Every row gives one point. Each copy is the shape, with its points in the same order, turned, moved and blurred by noise. Is it also mirrored, or only turned?

Shape (7 x 3):
2.7 1.1 -4.7

-0.8 -6.0 -5.5

-3.7 3.3 3.4

5.4 3.5 -1.5

-3.3 2.5 3.9

-3.0 -2.6 -2.7

0.4 -4.2 8.6
Copy 1 (7 x 3):
-2.8 0.2 -3.0

2.2 -6.2 -4.3

5.6 5.2 2.1

-5.1 2.6 0.3

4.7 3.8 3.3

3.9 -2.1 -2.3

4.2 -1.3 8.9
Copy 1 is: mirrored
Copy 2 (7 x 3):
2.2 -0.9 -2.0

-0.7 -7.7 -0.3

-7.6 5.3 -1.3

3.7 4.3 0.2

-7.5 3.7 -0.2

-4.2 -2.5 -1.6

-7.8 1.5 8.9
Copy 2 is: only turned
Copy 3 (7 x 3):
-2.7 -1.7 -5.0

1.8 -7.3 -3.3

-1.4 2.4 4.6

-3.5 3.9 -4.6

-1.3 3.7 4.5

0.4 -5.2 -0.1

8.6 4.5 3.5
Copy 3 is: only turned
Copy 4 (7 x 3):
4.4 1.9 4.1

-1.4 6.4 2.0

2.4 -3.4 -5.0

4.8 -2.8 5.3

2.4 -3.4 -4.1

0.6 3.8 -1.1

-6.6 -5.9 -1.0
Copy 4 is: mirrored

Shape (10 x 6):
8.4 1.0 13.9 3.6 0.1 4.4

7.1 2.5 2.6 -8.1 2.5 -4.3

-4.5 -2.3 2.8 -1.5 6.2 -4.4

0.8 -2.1 1.2 -2.1 4.3 1.0

2.6 0.3 3.5 -1.0 -3.7 0.1

4.4 -2.7 8.4 -6.3 1.6 -1.0

0.7 -0.6 0.9 0.6 6.3 -1.8

-1.2 3.1 0.4 6.8 -0.9 0.7

-2.7 1.8 -2.0 -6.1 3.4 -1.4

0.4 -4.6 0.2 1.4 -5.8 -0.6
Copy 1 (10 x 6):
4.3 1.9 6.4 -8.3 -13.5 0.8

3.3 -1.2 3.2 -9.2 3.6 -5.5

6.8 1.5 2.9 4.3 2.3 -2.4

3.3 -1.9 4.4 -0.2 0.7 1.4

3.8 -0.2 -1.5 -5.1 -3.2 2.8

7.5 2.7 5.8 -7.7 -0.3 0.0

3.3 -2.5 4.5 1.8 -0.6 -2.3

0.4 -2.3 -3.3 2.6 -6.9 1.4

0.0 0.5 0.7 0.1 6.0 -0.7

6.9 -3.5 -3.4 -2.0 -2.0 6.3
Copy 1 is: mirrored
Copy 2 (10 x 6):
-6.2 5.9 12.9 -6.6 6.2 2.4

-8.5 5.8 -3.4 1.1 4.5 -1.0

1.6 0.6 2.5 7.9 4.3 -3.1

0.8 2.2 0.2 0.4 4.0 -3.6

-4.8 -0.7 3.5 -2.5 -0.6 -0.8

-6.7 5.2 3.3 -0.3 5.8 -5.3

2.0 1.5 0.7 2.6 5.5 0.9

2.7 -2.2 4.7 -0.8 -2.2 5.0

0.8 3.3 -3.1 4.8 -0.5 -3.4

-2.5 -6.6 3.4 -2.4 -1.0 -2.8
Copy 2 is: mirrored
Copy 3 (10 x 6):
-1.0 -9.5 9.6 7.6 7.1 -2.0

-3.0 -8.2 1.4 -5.1 2.8 7.4

-4.7 -2.3 -0.9 -5.6 -1.2 -5.2

0.6 -2.6 0.7 -3.3 3.3 -0.9

-0.6 -3.2 0.5 3.5 1.4 3.3

-3.1 -9.8 -0.9 0.4 3.9 0.1

-0.7 -1.2 2.7 -5.1 0.6 -2.6

0.9 3.2 6.1 2.4 -2.0 0.1

-4.7 1.0 -2.4 -5.6 1.5 2.8

3.7 -1.8 -2.5 5.4 -2.8 1.2
Copy 3 is: only turned
Copy 4 (10 x 6):
6.2 1.8 3.5 -1.5 0.5 13.2

0.5 1.5 4.3 3.8 11.0 -0.4

1.6 -0.9 -8.5 -0.2 6.6 -2.3

1.4 -3.6 -3.1 3.3 4.1 0.0

-2.2 0.0 2.1 -0.6 1.6 1.9

-0.7 1.2 -0.5 3.3 8.3 6.4

4.5 -3.4 -3.6 0.6 5.0 -1.7

3.5 -1.8 -0.7 -4.1 -3.8 -2.5

-0.5 0.1 -3.1 5.1 4.8 -6.1

-5.5 -4.5 -0.3 -3.0 -0.4 0.8
Copy 4 is: mirrored

Shape (14 x 8):
3.8 3.4 -0.1 -2.2 2.1 0.1 -13.1 -0.9

-10.5 3.8 -1.8 -3.1 2.0 3.4 0.3 -0.8

3.9 -3.2 0.1 1.9 0.1 0.5 1.6 0.4

2.9 3.8 0.8 -6.7 9.4 -2.8 -0.7 -3.5

1.2 3.3 -1.4 -0.4 -2.7 -1.7 1.1 -3.1

-1.5 2.9 3.5 2.4 -4.2 2.8 1.5 -1.7

3.6 3.0 -0.4 1.9 -2.7 -2.2 1.0 1.8

4.0 1.1 -3.5 -0.4 -3.2 -0.3 -0.6 0.2

0.0 1.2 2.6 -2.4 7.3 2.3 0.7 1.9

3.1 -1.1 -2.6 -1.4 -4.8 -2.2 -15.8 -16.4

-0.8 -0.9 2.6 -1.3 -3.6 -2.8 -9.3 1.4

2.1 -1.7 1.6 -7.0 -1.4 2.9 1.5 -3.4

-0.9 -3.9 2.5 1.7 -4.6 -2.0 2.4 1.8

4.0 -1.8 3.3 -4.5 -4.0 -1.1 -0.6 -9.2
Copy 1 (14 x 8):
-4.2 -5.3 6.5 2.0 5.0 7.6 0.3 -1.3

7.3 -6.1 -1.9 -3.4 0.9 0.4 1.3 8.3

-3.4 3.0 -0.8 -3.1 -0.2 -1.4 0.0 -2.3

2.6 2.4 -4.5 -0.5 2.0 10.7 6.4 -1.3

1.2 -3.1 0.1 -2.6 -2.7 -1.2 4.9 -2.1

-2.6 -5.0 -0.7 -5.5 -2.5 -2.5 1.5 2.4

-2.5 -0.3 1.0 2.2 -4.1 -1.0 2.2 -2.7

-1.0 0.2 2.8 -1.0 -2.3 -0.3 0.1 -2.9

-0.7 1.9 -3.6 -0.3 1.1 6.2 0.1 3.8

-2.0 -10.8 10.8 -9.2 12.6 2.7 5.0 -10.6

-2.3 -8.5 2.3 -0.8 3.3 1.7 -4.8 -3.6

0.3 0.5 0.7 -8.1 -3.5 5.2 0.5 -1.1

-2.0 -1.3 -3.4 -3.9 -2.6 -4.0 -3.3 -3.1

-2.6 -2.4 1.2 -10.5 -1.0 2.9 3.7 -5.8
Copy 1 is: only turned
Copy 2 (14 x 8):
6.0 2.9 1.9 -12.5 0.7 -2.2 1.5 -1.7

0.1 6.8 -6.4 -0.5 -0.6 -8.3 1.8 7.1

-2.7 0.0 -1.4 0.1 0.6 3.4 2.8 -0.5

6.0 3.2 -1.3 -1.4 -9.4 -2.2 -1.7 -3.1

3.2 -0.2 0.1 1.8 2.4 -2.9 1.9 0.5

-3.3 -2.3 1.8 0.0 1.8 -4.4 3.5 3.6

1.0 0.2 3.1 1.3 3.2 1.3 0.6 1.9

3.2 1.3 0.5 -0.2 3.8 1.5 4.2 0.3

-1.8 5.1 -0.7 -2.8 -6.8 -0.5 -0.1 2.0

9.4 -8.0 -5.2 -11.7 7.0 -8.2 4.7 -9.4

3.3 -2.3 -1.9 -9.9 4.0 -0.3 -0.7 4.3

2.9 -3.6 -3.1 -0.4 -3.7 -0.6 6.6 1.8

-3.1 -3.8 -3.3 0.4 3.3 2.8 -0.2 4.8

3.2 -9.5 -1.6 -1.2 -1.9 -2.2 3.4 -2.3
Copy 2 is: mirrored

Shape (13 x 9):
3.9 -2.2 -1.1 -2.2 -2.7 4.3 -5.6 -3.2 2.3

-5.6 0.3 5.0 -7.8 -2.8 5.6 -3.8 -0.2 0.9

-6.0 0.4 -4.9 3.9 -2.0 -1.1 2.1 4.4 4.2

-2.9 -4.0 1.4 8.0 0.7 -3.0 -1.9 -0.1 3.7

-7.4 1.0 1.4 8.4 -2.5 5.9 -3.0 -4.5 -3.9

3.8 -2.2 -0.7 -0.7 -0.3 2.2 2.8 -1.2 -1.7

3.1 4.1 5.9 5.2 3.3 6.8 0.6 -2.7 1.8

-8.7 1.0 -2.2 -6.6 -0.4 0.0 -1.6 0.2 -1.0

3.5 3.9 3.7 -3.2 -4.7 -1.7 -8.9 -1.8 5.8

-1.4 3.8 5.0 9.9 0.8 0.8 -1.1 -0.1 -8.1

-4.0 -0.5 2.5 -0.4 -1.5 0.0 8.6 -4.2 0.1

-1.4 -1.4 -1.1 -2.6 1.3 0.5 -4.4 -6.1 -1.3

5.0 0.1 2.5 -1.5 -4.2 -5.4 -7.9 6.0 7.8
Copy 1 (13 x 9):
-1.9 3.4 -3.4 0.8 4.8 -2.3 -0.9 5.5 -4.0

-1.6 8.8 -9.0 -2.1 -1.7 -0.2 1.1 2.1 3.8

5.7 -5.4 -3.7 -2.4 -0.8 3.0 -2.1 -4.0 1.1

2.5 -3.4 5.2 -0.5 -0.4 -0.9 -3.2 0.4 3.6

-6.9 -1.0 1.3 -5.8 4.4 5.2 -0.7 -0.5 7.0

-2.4 -1.3 -1.7 0.6 -0.4 -2.0 5.1 0.7 -4.2

-5.0 -1.1 0.2 6.2 0.8 5.4 4.5 5.6 2.9

1.5 5.9 -7.8 -2.6 -0.2 -0.6 0.6 -7.1 2.3

2.9 9.8 -0.5 2.8 0.7 3.0 -3.8 5.7 -3.6

-9.6 -2.0 5.7 -0.3 -2.7 6.7 0.1 -2.5 2.6

2.2 0.0 -0.3 -3.4 -1.8 1.2 10.2 -1.7 2.3

-2.1 5.2 -0.8 0.3 5.2 -2.5 1.4 -2.1 -0.2

6.2 4.5 -0.6 4.2 -5.1 0.6 -8.2 5.2 -5.9
Copy 1 is: only turned
Copy 2 (13 x 9):
5.7 -3.0 1.5 -1.6 3.0 5.3 -3.9 -0.7 -3.2

6.3 -1.3 2.5 3.6 1.0 3.9 6.7 -7.8 -5.5

1.8 4.3 1.1 -5.8 -3.0 0.2 1.1 -5.2 5.1

4.4 2.1 -0.4 -5.2 -4.0 -1.4 1.5 4.7 1.9

1.7 2.1 5.8 -1.8 7.0 4.4 7.2 2.0 3.7

2.6 1.7 -1.2 3.8 2.5 0.7 -5.0 -1.0 1.1

4.3 -1.3 1.8 6.2 -1.3 7.9 0.5 4.4 6.6

1.5 4.3 -4.8 -0.1 0.9 2.6 5.6 -7.8 -3.4

2.3 -4.1 0.8 -1.1 -5.9 8.1 -0.6 0.0 -7.2

-0.2 9.5 4.9 3.1 2.1 3.9 4.4 8.1 3.4

-1.0 -1.0 -1.5 5.6 1.1 -3.1 2.4 -3.0 3.8

3.0 -0.3 -4.5 -1.0 4.1 4.5 2.1 -0.1 -2.9

4.4 1.2 1.0 -3.4 -10.2 5.7 -5.0 -0.9 -7.9
Copy 2 is: mirrored
Copy 3 (13 x 9):
4.1 -6.5 -4.8 2.9 -4.5 2.7 -1.2 -5.7 3.3

3.8 -0.1 -3.1 3.4 -3.2 0.9 9.1 -6.1 8.5

1.9 -0.2 -2.5 -4.2 -2.0 2.8 3.3 6.9 -0.2

2.3 -2.1 -5.9 -0.7 4.3 -0.1 -2.6 5.2 3.7

4.6 -10.4 -2.7 0.4 5.0 -5.1 6.6 2.2 1.9

1.2 -2.2 -1.0 1.2 1.0 3.2 -1.5 -5.2 -1.4

8.7 -4.7 1.6 -3.6 4.6 -3.3 -2.0 -6.1 4.1

-3.5 1.4 -3.1 1.2 -4.5 -1.6 8.8 -1.8 3.4

9.9 -0.2 -5.3 4.8 -7.5 -2.0 -2.5 -2.3 6.6

3.5 -5.3 3.8 4.4 7.1 -7.1 -0.8 2.0 0.9

3.0 2.2 -5.2 -1.1 5.4 -1.3 5.3 -3.9 -3.2

-0.8 -4.3 -6.0 2.3 -2.3 -2.6 1.3 -4.7 2.9

8.2 3.0 -3.7 5.4 -8.0 3.8 -6.2 3.2 7.0
Copy 3 is: mirrored

Shape (14 x 11):
4.5 0.0 3.7 0.8 -0.3 -0.4 1.6 2.0 3.3 -0.9 -0.2

5.5 -2.5 -2.6 2.8 0.1 7.9 -1.4 4.1 5.8 -0.2 3.0

4.1 6.2 0.8 -2.0 -3.6 8.1 3.8 2.1 -4.6 -0.7 -1.1

-4.6 -4.7 3.5 2.6 -2.6 -1.8 -6.7 -4.2 -2.0 -0.5 -4.2

-4.9 -5.7 1.3 -1.6 -0.6 -2.8 2.1 -5.6 -1.0 -0.2 7.8

2.0 -5.5 -5.8 -4.7 -3.2 -2.0 0.0 -3.0 6.3 -2.2 5.9

-1.6 -5.2 -4.9 -1.0 3.9 0.8 -1.7 -5.6 -5.5 4.6 -1.4

5.3 -2.2 -6.9 -2.8 -2.4 4.1 5.3 1.2 -1.5 -2.3 3.9

1.4 4.5 2.6 -2.0 -5.0 0.6 1.8 3.5 -0.1 4.7 4.3

2.8 5.2 -2.8 6.8 -1.0 3.5 -2.1 -6.0 -5.4 5.2 2.1

6.1 -4.6 -6.6 6.7 -4.0 5.3 -4.5 -3.1 1.8 6.6 5.6

2.1 2.2 -1.3 4.0 2.9 7.3 -4.0 -0.9 6.1 -1.4 -2.8

4.4 0.0 -6.3 1.0 6.0 5.8 -2.6 2.7 -1.6 -4.5 7.2

-3.7 2.1 -6.8 1.5 3.8 -0.6 4.2 0.8 0.2 -3.1 3.2
Copy 1 (14 x 11):
1.0 -0.8 -2.1 -2.3 -0.5 2.9 0.0 -1.1 -4.8 4.8 -4.4

0.6 -5.9 0.8 -4.5 -0.2 1.5 3.8 3.3 1.6 7.3 -6.9

5.3 -3.7 2.4 4.9 -2.1 -2.8 6.3 3.9 -5.9 -1.0 -4.6

-6.7 1.8 2.1 4.7 7.5 1.1 -3.3 -3.5 2.5 1.9 -3.4

-7.9 5.7 2.6 -5.2 -0.9 0.6 2.2 -4.4 1.8 0.3 2.4

-8.1 2.3 6.0 -9.2 1.0 1.4 1.7 3.8 -3.0 7.9 -0.2

-0.3 7.7 7.8 0.6 4.5 -2.0 2.3 -0.7 5.6 2.5 -3.7

-0.6 0.2 6.9 -5.5 -5.3 -2.4 5.1 4.7 -2.3 3.0 -4.6

-0.4 1.1 -1.3 2.9 -3.9 5.1 4.2 3.0 -3.9 3.4 0.6

0.7 0.6 4.9 8.7 -3.7 -3.5 4.8 -1.9 3.7 6.9 -2.4

-4.6 -2.0 6.6 0.5 -3.3 0.2 7.7 0.4 5.9 12.7 -7.9

3.5 -6.7 0.7 0.6 6.1 -2.7 1.4 -0.6 1.0 8.3 -3.4

1.9 -3.6 1.2 -5.5 -3.6 -6.0 -0.6 5.9 5.8 4.2 -3.0

3.4 -0.7 6.7 -4.6 -1.8 -0.6 -0.3 0.3 2.0 0.9 5.3
Copy 1 is: mirrored
Copy 2 (14 x 11):
2.0 4.3 3.7 3.4 -0.1 0.2 0.4 3.2 0.6 -0.1 -1.3

4.0 -0.8 1.2 4.2 2.8 -0.9 7.2 8.2 1.5 2.1 -4.6

1.3 -2.9 -3.1 7.3 -2.6 7.6 -0.8 1.6 4.1 0.7 -7.2

6.7 -0.6 1.4 -6.4 -1.7 0.2 -3.0 0.4 -1.4 -3.7 4.7

-1.9 -4.6 5.4 -0.5 -3.4 1.6 2.2 2.7 -10.8 -3.2 3.2

1.0 -5.0 10.0 1.7 -2.3 -2.7 7.7 -0.9 -4.4 0.2 -0.7

3.6 -2.0 -2.0 -4.1 -4.7 1.5 4.2 1.4 -7.3 -8.7 -3.0

1.8 -4.3 3.6 6.5 0.6 4.8 8.1 0.4 -4.0 0.1 -7.6

-6.4 0.3 -1.1 5.3 -1.8 2.8 3.2 1.5 2.1 -1.1 1.0

-4.0 -2.6 -2.8 -5.7 -1.3 2.8 0.8 5.3 1.1 -6.8 -8.3

-1.1 -3.4 3.3 -4.5 4.0 -0.1 10.4 8.7 1.8 -5.3 -4.1

6.2 -1.6 -0.4 2.1 -0.1 -5.7 -0.4 7.2 3.4 -0.5 -6.2

2.3 -2.7 -0.9 -0.5 0.3 -0.4 7.0 3.9 -6.0 6.6 -9.9

-1.2 -3.1 -1.0 3.0 1.7 -3.6 1.4 -2.3 -8.8 -0.8 -7.0
Copy 2 is: mirrored

Shape (15 x 12):
4.1 -8.9 -3.9 3.9 3.4 -1.7 -5.8 1.6 1.6 2.4 1.9 -2.8

3.8 -3.5 -3.3 -5.7 2.1 4.0 -4.6 5.0 -4.5 1.7 0.0 -3.6

1.1 -2.0 -0.2 5.2 8.0 0.8 -2.4 2.9 -1.5 -1.1 -1.4 2.5

6.5 -6.0 -0.4 -5.1 5.1 2.9 3.8 0.4 -1.6 7.4 2.0 -3.0

-5.5 7.2 4.0 0.4 -4.5 -8.7 5.9 -3.1 8.3 -4.4 1.8 1.4

-2.0 -8.9 -1.8 2.1 0.4 -0.2 -0.2 0.5 -4.2 -0.9 -0.7 -2.1

-6.6 2.7 5.9 -0.8 -3.6 -4.8 0.4 -1.5 7.7 -3.0 8.0 8.0

6.3 -7.2 -0.2 1.2 3.6 3.1 -4.4 -4.0 -3.3 -4.4 0.7 -1.7

-1.4 4.5 1.6 0.5 -5.1 -7.2 1.4 -4.7 2.5 0.4 1.1 9.8

-1.3 -5.8 0.4 -3.7 -3.7 0.1 9.3 3.0 2.4 -1.3 1.9 6.1

4.3 -6.8 8.9 -4.3 2.1 3.9 5.4 3.8 -6.1 3.9 3.6 0.7

-1.8 -4.1 -2.0 -2.4 4.8 3.1 3.2 -2.6 -1.2 -0.7 4.4 2.3

3.8 -1.7 -3.0 4.1 1.9 -0.7 -0.3 1.4 -5.6 -0.9 7.5 -0.9

4.8 -3.9 -3.2 5.6 0.3 8.5 -3.4 0.8 -0.3 2.9 0.3 -3.6

-2.4 -6.4 -1.2 2.4 2.3 2.9 -2.7 -1.7 -4.7 4.0 1.0 -2.2
Copy 1 (15 x 12):
5.5 -1.0 1.5 7.2 -4.3 -1.3 4.1 2.3 -5.5 0.5 -1.6 2.2

4.5 1.4 0.1 1.3 1.5 -0.3 -0.2 1.0 -5.4 7.6 -5.5 7.7

3.4 2.9 -3.9 1.2 -8.8 0.4 -0.3 -2.1 -3.9 0.9 -0.6 0.0

-2.2 -1.2 5.4 1.8 -1.4 2.5 1.2 0.1 -9.4 9.0 -5.3 1.0

-6.9 4.9 -3.4 -5.6 6.6 -4.2 1.1 -1.7 5.2 -9.7 2.3 -7.3

4.6 3.5 -0.6 7.8 1.3 -1.2 -3.5 -0.2 -4.2 3.8 -1.1 -1.7

-3.7 0.9 -4.3 -4.4 4.8 2.9 -2.1 7.1 2.7 -11.0 2.6 -4.0

3.3 -3.1 0.2 4.7 -3.0 -4.9 -2.6 -1.8 -5.2 3.3 3.9 4.6

-0.3 -0.9 -1.9 -5.6 2.6 -2.7 -2.5 2.8 6.7 -6.7 -1.8 -8.2

-4.8 3.5 3.6 0.9 2.8 4.6 -8.8 -1.6 -0.3 -1.8 -4.4 -3.4

-5.4 -2.0 -4.4 1.4 0.5 5.0 -6.7 -0.8 -10.9 7.4 -6.3 -0.8

0.7 2.7 2.7 -2.5 0.2 2.8 -5.3 2.6 -5.3 3.3 3.5 -1.5

7.9 -1.4 -1.9 -0.3 1.7 1.2 -0.4 -3.1 -7.0 0.1 -0.4 -1.8

4.5 -3.2 0.4 6.5 -2.8 3.3 3.9 -2.9 -0.8 6.5 0.6 2.6

5.1 1.6 -1.2 4.7 -0.9 1.1 -0.1 3.8 -3.7 7.3 0.5 -2.5
Copy 1 is: mirrored
Copy 2 (15 x 12):
5.1 1.2 7.9 5.6 0.6 -0.2 -3.0 5.9 2.2 -1.9 -1.3 1.8

4.0 4.2 5.3 3.0 1.1 -7.6 2.8 -0.9 4.8 3.0 -2.5 -1.8

-2.0 -4.0 2.1 3.8 4.5 -4.8 0.3 4.6 3.5 -1.7 1.4 2.7

3.7 6.8 4.6 -4.1 -0.6 -8.4 -0.1 4.9 -1.5 -2.8 -2.4 -1.6

-5.0 -8.7 -3.5 -3.0 -3.9 8.6 3.1 -8.0 -8.2 -3.1 0.3 0.0

-4.3 2.4 7.7 5.5 0.9 -1.5 -1.6 3.1 1.1 0.3 -4.1 -0.3

-4.0 -9.8 2.1 -7.6 0.6 9.4 -0.5 -6.2 0.6 -3.5 -1.4 -1.5

-1.6 0.9 3.1 2.4 -4.9 -3.2 -1.4 7.2 6.5 3.5 -1.6 1.2

-5.7 -1.4 -2.7 -4.2 -0.9 8.6 1.0 -5.9 1.5 -6.0 4.5 -2.7

-7.4 1.1 10.3 -7.4 0.2 -1.0 -0.1 -4.8 -3.5 -2.2 1.2 -0.7

-3.0 1.2 5.7 -6.9 0.6 -9.5 -0.8 3.4 -0.9 -0.5 -3.5 -9.6

-3.4 1.6 3.9 -4.4 1.3 -2.7 2.2 2.3 2.0 -1.4 -4.8 4.0

-0.2 -0.5 5.1 1.0 1.9 1.4 6.8 7.7 1.8 1.5 -0.4 -2.4

2.7 4.3 3.4 2.4 3.5 -2.0 -3.8 6.4 0.9 7.0 0.1 1.4

-1.5 4.3 2.7 3.6 3.8 -2.1 -2.5 4.2 2.2 0.3 -6.5 -0.2
Copy 2 is: mirrored
Copy 3 (15 x 12):
3.9 -5.7 4.6 -2.9 -4.2 -2.3 -5.1 4.8 -6.3 2.7 2.3 1.2

2.0 -2.8 2.4 2.0 2.0 -8.3 -6.3 3.3 -0.6 -6.3 -0.1 0.4

-2.1 2.8 3.3 -3.0 -1.6 0.7 -3.2 3.8 -0.7 2.8 0.6 1.2

7.2 -2.8 -0.8 -1.0 -0.4 -8.6 -2.6 5.4 0.8 0.9 -3.9 -5.5

0.8 -3.8 -6.3 -0.5 1.9 11.2 8.3 -8.7 -3.4 0.2 3.0 -5.6

4.2 -2.3 3.9 2.1 -4.8 1.8 -6.9 0.5 -1.3 -1.0 -2.7 1.4

3.1 -2.7 5.6 1.5 0.8 7.4 11.5 -8.0 -2.6 0.2 4.2 -4.9

-1.2 -3.7 4.3 4.0 -1.2 -3.9 -8.0 -0.1 -1.1 6.9 0.9 0.0

-0.8 -2.0 1.3 -5.3 -2.2 3.1 7.8 -11.1 -2.3 -0.3 -0.3 -5.2

6.4 3.5 -0.1 4.5 -1.9 0.7 5.2 -3.7 -6.7 -2.3 -6.0 -3.6

8.0 5.2 1.9 4.6 -2.3 -6.7 -2.3 2.1 4.0 -1.5 -0.4 -10.1

4.8 -1.2 4.7 1.7 2.5 0.6 0.3 1.1 1.2 2.6 -6.2 -1.4

4.9 -0.1 4.7 -4.3 4.3 -0.2 -8.0 -1.1 -3.2 1.1 0.5 -3.2

5.4 -0.6 0.8 -1.1 -0.6 -7.4 -5.6 1.1 -0.2 3.4 3.2 6.8

5.1 -3.6 5.2 -1.4 -3.7 -0.6 -5.6 1.1 3.6 -0.1 -1.4 2.2
Copy 3 is: only turned
